Each row of a before or after table is a point. The points were changed in one or more steps. Then noise was added and the rows were shuffled. The steps act on columns, c1 being the first. What was done? A step turns or swaps two columns, mirrors them in a line or flattens them onto one, adds a multiple of one to another, or multiplies or shifts one. Angles are multiples of 10 degrees, from the lower column toward the higher: turns from -170 to 170, lines from 10 to 170 but not 90. Use the fewest steps. Two steps may share a column if one is a turn and the other turns, adds or multiplies; they go together, in the order done. Otherwise the lowest column goes first.

Before, 14 rows:
[[  0 -18   1]
 [ 30 -24 -17]
 [-31 -20   5]
 [-57 -12  -9]
 [-15  12  18]
 [ 14  13  -6]
 [ 11 -22  -3]
 [-98 -15 -18]
 [-21  22 -13]
 [  8 -10 -16]
 [ 30 -22   6]
 [ 28  11 -17]
 [-41 -13 -10]
 [  7 121 -17]]
After:
[[ 11  -2  -6]
 [-25   2   8]
 [  9  -1 -14]
 [-55  11  -9]
 [-38   5  -6]
 [-15   3 -21]
 [ 15  -2  -2]
 [  2   0  -1]
 [ 34  -7   7]
 [-21   2 -14]
 [-96  17 -15]
 [ 27  -2 -14]
 [ 31  -5 -16]
 [-16   5  22]]
Steps: flatten c1 and c2 onto the line at 170 degrees

Before:
[[-42  -7  24  72 -53  42 -16  12]
 [ -3 -31   7  31  57  46  42 -59]
 [ 15  51 -16  33 -42   9 -55  13]
 [  4 -21  23  99   6   8 -32   5]
 [ -3  77 -31 -19 -27  21   4  26]
 [ 10 -43  26  -5  -4  -4 -24  29]
 [ 45  52  15  12 -21  11 -33 -44]
 [ 20  33  36  28  10  -8  15  37]
 [ -9 -57 -10 -12  42  19  40  12]
 [ 41 -40  -7  39   8  21  -2   9]
 [ 23 -17 -14  -5  18  32 -60   8]
 [ 30  44 -11   6  69 -56 -41  21]
 [-26  16 -21  29 -16 -46   8   4]
 [  4 -24  12  59 121  44 -40  26]]
After (14 x 8):
[[ 10 -35  30  -8  -5  -4 -25  28]
 [ 24 -18 -14  -5  21  31 -60   8]
 [ 38 -40   1  37   9  22  -1  12]
 [ -7 -59  -3 -13  43  20  41  16]
 [ 43  53   8  15 -19  11 -35 -47]
 [ -4 -28  14  30  52  50  46 -57]
 [ 33  42 -16  11  66 -55 -39  19]
 [-40  -2  25  73 -53  41 -16  12]
 [ 19  39  32  25   9  -7  11  38]
 [ 14  48 -23  35 -38  10 -57  17]
 [  4 -20  22  98   7   8 -30   6]
 [ -5  74 -47 -19 -27  24   3  25]
 [  4 -23  17  58 123  44 -37  20]
 [-28  16 -23  32 -20 -49   6   2]]
Steps: turn c2 and c3 by -10 degrees

Before (13 x 11):
[[  1  -3 -19 -26 -22 -43  20 -17  71   3 -28]
 [-16  19  68   0 -61 -24  -4  -7 -29 -28 -10]
 [-46 -22  -9 -71  12  26 -69  51  29  14 -12]
 [-16  22  82  24  56  62   5  36  12 -34  -9]
 [  6  45  54 -13  68 -71  44 -74  -2   9   7]
 [ 12  27  15  24  18   9   9 -25 -28 -24 -13]
 [-11 -19  47 -17  52  25  15 -47  55 -66 -11]
 [-48 -23 -19  41   8 -20  44 -28 -23  47  16]
 [ -7 -16   2 -17  41  -8   7 -41   5   6 -24]
 [  0 -24  30  17  40 -21 -46 -38  22  10  64]
 [ 14 -19  23 -14   4  -1  42 -64  49  53  23]
 [  2 -10   7  18 -32 -16  82   1 -49  -2  29]
 [-51  62 -24  17   1  -7  34 -22 -51  42  46]]
After, 13 rows:
[[-26  22  82  12  55  62   3 -42  11 -35  -3]
 [-74 -21  -9 -84  13  25 -69 -23  29  14   1]
 [-26  21  68   3 -62 -24  -3   7 -29 -28 -24]
 [-78 -21 -20  49   8 -20  44  12 -23  47   3]
 [  0 -24  29  28  39 -22 -46  30  24  11  75]
 [-11 -16   2  -2  41  -8   8  45   5   6 -22]
 [  4 -11   6  17 -32 -16  83  -8 -49  -2   3]
 [ 24 -18  23   9   4  -1  42  65  50  52  46]
 [-82  62 -25  24   0  -7  34  15 -52  41  19]
 [  9  45  54  13  67 -71  43  74  -1   9   6]
 [-18 -20  47   0  52  24  15  51  55 -67  16]
 [  1  -3 -19 -19 -22 -42  19  25  70   2   9]
 [ 21  27  16  31  17   9   8  16 -29 -23 -27]]
Steps: multiply c1 by 1.6; mirror c4 and c8 in the line at 170 degrees; add 0.5 times c9 to c11

Before (8 x 18):
[[ 25 -27 -40 -47 -50 -25   9  -3  11 -41 -22  86  24   2  -8  45   0  -2]
 [-39  18   3  -3 -79  -8 -10  42 -45 -13  14 -35  11  15   8 -14  25  33]
 [-29  27  45 -16 -26  -7  40  18   5  35 -44  20   5  10  55  12 -51 -40]
 [-11  45  51 -41   5  34  15  48 -30 -38 -40 -27  37 -47  69  51  21 -16]
 [  1 -65  13  -5 -44  63  33  -4 -41 -24  53  74  95  17   0  58 -26 -25]
 [  6  49  36  12   4   2  -2  47 -21 -51  -7  32  11  17   9  32  11  20]
 [-14  16 -31 -40   4   3  74  31  35 -76 -27  24  35 -69 -27 -38  56 -10]
 [-58  -7  29  -2   8 -28  23  50  44 -27   5  42  16  15  19 -26 -36  12]]
After:
[[ -40   21  -20   -3    8  -27   23   50   43  -26    3   42  -26    2
    18  -25  -95   11]
 [   3   -1  -17   12    3    2   -3   47  -21  -50   -7   32  -34  -52
     9   31  -49   20]
 [ -27   10  -11   -3  -78   -8   -9   41  -44  -12   14  -36   -2  -23
     7  -13  -35   34]
 [  -8  -78  -45  -40    5   35   16   48  -30  -38  -39  -27  -43  -25
    69   51  -39  -16]
 [ -21    0  -12  -16  -28   -6   40   18    5   35  -44   20  -43  -28
    55   11 -111  -40]
 [  17   17  -17  -47  -50  -25    9   -4   12  -41  -22   85   44   26
    -9   45  -61   -3]
 [   1   50  -96   -5  -46   64   32   -4  -42  -24   52   74    4   54
     0   58  -86  -25]
 [  -9  -90  -28  -38    3    3   73   31   35  -77  -26   25   38    9
   -26  -38   -4  -11]]
Steps: multiply c1 by 0.7; turn c2 and c14 by -110 degrees; multiply c2 by 1.3; mirror c3 and c13 in the line at 130 degrees; shift c17 by -60
